Every row gives one point. Each copy is the shape, with its points in the same order, stretched, turned, moved and blurred by noise. Some copies are also mirrored. Which?

Shape:
[[  3.7  -7.4]
 [ 15.6 -25.7]
 [-13.3  -6.9]
 [ 12.7   6.3]
 [-18.9  12.8]
 [-26.1 -15.8]]
Copy 1 (6 x 2):
[[  2.3   2.9]
 [ 11.5  17.6]
 [-12.0   2.0]
 [ 14.9 -11.3]
 [-16.1 -16.7]
 [-26.6  10.0]]
Copy 1 is: mirrored
Copy 2, 6 rows:
[[  7.3  -3.0]
 [ 16.3 -23.2]
 [ 16.3  10.6]
 [ -5.7  -6.5]
 [  4.1  25.4]
 [ 26.9  18.6]]
Copy 2 is: mirrored

Shape, 8 rows:
[[ 29.9  -6.7  30.1 -10.0]
 [ -7.1 -12.1  -1.0   5.0]
 [ -2.1  14.9 -15.4 -27.2]
 [ -4.0  -5.5  15.6 -18.9]
 [  2.8  -5.1   3.8  -1.4]
 [-10.2  11.7   9.2   9.0]
 [  6.6   4.7 -37.0  13.1]
 [-10.7  -3.9 -13.3   6.2]]
Copy 1:
[[ 29.7   6.9  24.4  25.6]
 [-17.8  -5.1   9.6  10.0]
 [  9.0 -11.9   9.2 -21.3]
 [ -4.8  10.0  23.8   3.9]
 [ -0.5  -2.2   4.8   8.5]
 [ -2.5  12.1 -11.6   5.7]
 [ -1.3 -41.3  -9.8  -8.8]
 [-17.4 -12.3  -4.5  -0.9]]
Copy 1 is: only turned
Copy 2, 8 rows:
[[  5.8  46.2  -2.3  -7.1]
 [-11.1  -3.9  -1.2  11.2]
 [ 10.1 -10.2   3.6 -18.9]
 [  2.1  12.7  16.7  -3.9]
 [ -0.9   5.7  -1.8   1.1]
 [ 16.5  -5.2   4.7  25.1]
 [ -3.9 -21.5 -30.5   0.2]
 [ -8.7 -19.2  -4.7   8.7]]
Copy 2 is: mirrored
Copy 3:
[[ 33.3  30.4   6.1 -25.7]
 [  6.4 -13.8   9.5 -10.9]
 [-23.1   5.7 -16.9   9.1]
 [ -1.2   6.2   0.5 -26.8]
 [  9.8  -2.0   5.5 -10.4]
 [ -3.8   1.5  26.0  -9.1]
 [  2.1 -18.8   2.0  36.3]
 [ -1.3 -19.6   9.1   3.1]]
Copy 3 is: only turned
Copy 4, 8 rows:
[[  0.5  15.4  46.1  -6.6]
 [ -6.8 -16.8  -1.1  10.6]
 [-14.1  17.6 -23.3 -14.7]
 [-20.3  14.5   8.4   7.1]
 [ -4.1  -4.2   5.4   3.6]
 [  7.9  -2.0  -5.6  19.1]
 [ 16.6 -31.7 -28.5 -18.0]
 [ -3.2 -20.0 -17.5   7.2]]
Copy 4 is: only turned
